Rows are points. Each copy is the shape, with its points in the same order, stretched, turned, moved and blurred by noise. Is it also mirrored, or only turned?

Shape, 6 rows:
[[-0.33  0.44]
 [ 0.12 -0.37]
 [ 0.57  0.35]
 [-0.04 -0.38]
 [-0.24  0.39]
 [-0.28  0.51]]
Copy 1 (6 x 2):
[[-0.59  0.28]
 [ 0.27  0.07]
 [ 0.04  0.81]
 [ 0.19 -0.05]
 [-0.55  0.26]
 [-0.67  0.34]]
Copy 1 is: only turned
Copy 2:
[[-0.59 -0.15]
 [ 0.34  0.34]
 [ 0.26 -0.49]
 [ 0.19  0.47]
 [-0.47 -0.15]
 [-0.60 -0.24]]
Copy 2 is: mirrored
Copy 3 (6 x 2):
[[-0.44  0.37]
 [ 0.21 -0.38]
 [ 0.45  0.37]
 [ 0.07 -0.33]
 [-0.36  0.24]
 [-0.41  0.40]]
Copy 3 is: only turned
Copy 4, 6 rows:
[[-0.22  0.61]
 [ 0.21 -0.16]
 [-0.63 -0.18]
 [ 0.27 -0.07]
 [-0.27  0.55]
 [-0.33  0.66]]
Copy 4 is: mirrored

Shape:
[[ 0.48 -0.35 -0.14 -0.27]
 [ 0.25  0.16  0.18 -0.62]
 [-0.31  0.36  0.02  0.47]
 [-0.02  0.10  0.27  0.22]
 [-0.56 -0.14  0.44  0.46]
 [ 0.17 -0.10 -0.12 -0.52]
 [ 0.43 -0.28 -0.14 -0.20]
 [ 0.31  0.04  0.01 -0.64]
 [-0.87  0.03 -0.07  0.60]]
Copy 1, 9 rows:
[[-0.05  0.09 -0.60 -0.29]
 [-0.37  0.59 -0.32  0.09]
 [ 0.60  0.22  0.30  0.68]
 [ 0.19  0.08 -0.04  0.62]
 [ 0.13 -0.37  0.37  0.87]
 [-0.22  0.38 -0.22 -0.21]
 [ 0.02  0.10 -0.55 -0.26]
 [-0.32  0.55 -0.39 -0.13]
 [ 0.55 -0.19  0.73  0.63]]
Copy 1 is: mirrored
Copy 2, 9 rows:
[[ 0.45 -0.05  0.24 -0.30]
 [ 0.46 -0.03 -0.53 -0.15]
 [-0.56  0.50 -0.16  0.31]
 [-0.18  0.04 -0.18  0.30]
 [-0.84 -0.28 -0.13  0.35]
 [ 0.28  0.01 -0.18 -0.42]
 [ 0.37  0.00  0.21 -0.24]
 [ 0.48  0.04 -0.37 -0.31]
 [-1.21  0.27  0.04  0.08]]
Copy 2 is: mirrored
Copy 3, 9 rows:
[[ 0.74 -0.03  0.04 -0.28]
 [ 0.47  0.29  0.55 -0.30]
 [-0.04 -0.01  0.03  0.70]
 [ 0.26 -0.13  0.25  0.42]
 [-0.23 -0.62  0.10  0.50]
 [ 0.31  0.18  0.14 -0.37]
 [ 0.69  0.00 -0.08 -0.26]
 [ 0.48  0.35  0.36 -0.33]
 [-0.56 -0.40 -0.39  0.69]]
Copy 3 is: only turned
Copy 4:
[[ 0.37  0.21 -0.48 -0.41]
 [ 0.23  0.43  0.15 -0.49]
 [-0.31 -0.22 -0.05  0.69]
 [ 0.03 -0.28  0.11  0.20]
 [-0.34 -0.92 -0.02  0.24]
 [ 0.03  0.22 -0.21 -0.51]
 [ 0.29  0.13 -0.47 -0.34]
 [ 0.15  0.43 -0.04 -0.63]
 [-0.78 -0.69 -0.25  0.65]]
Copy 4 is: only turned
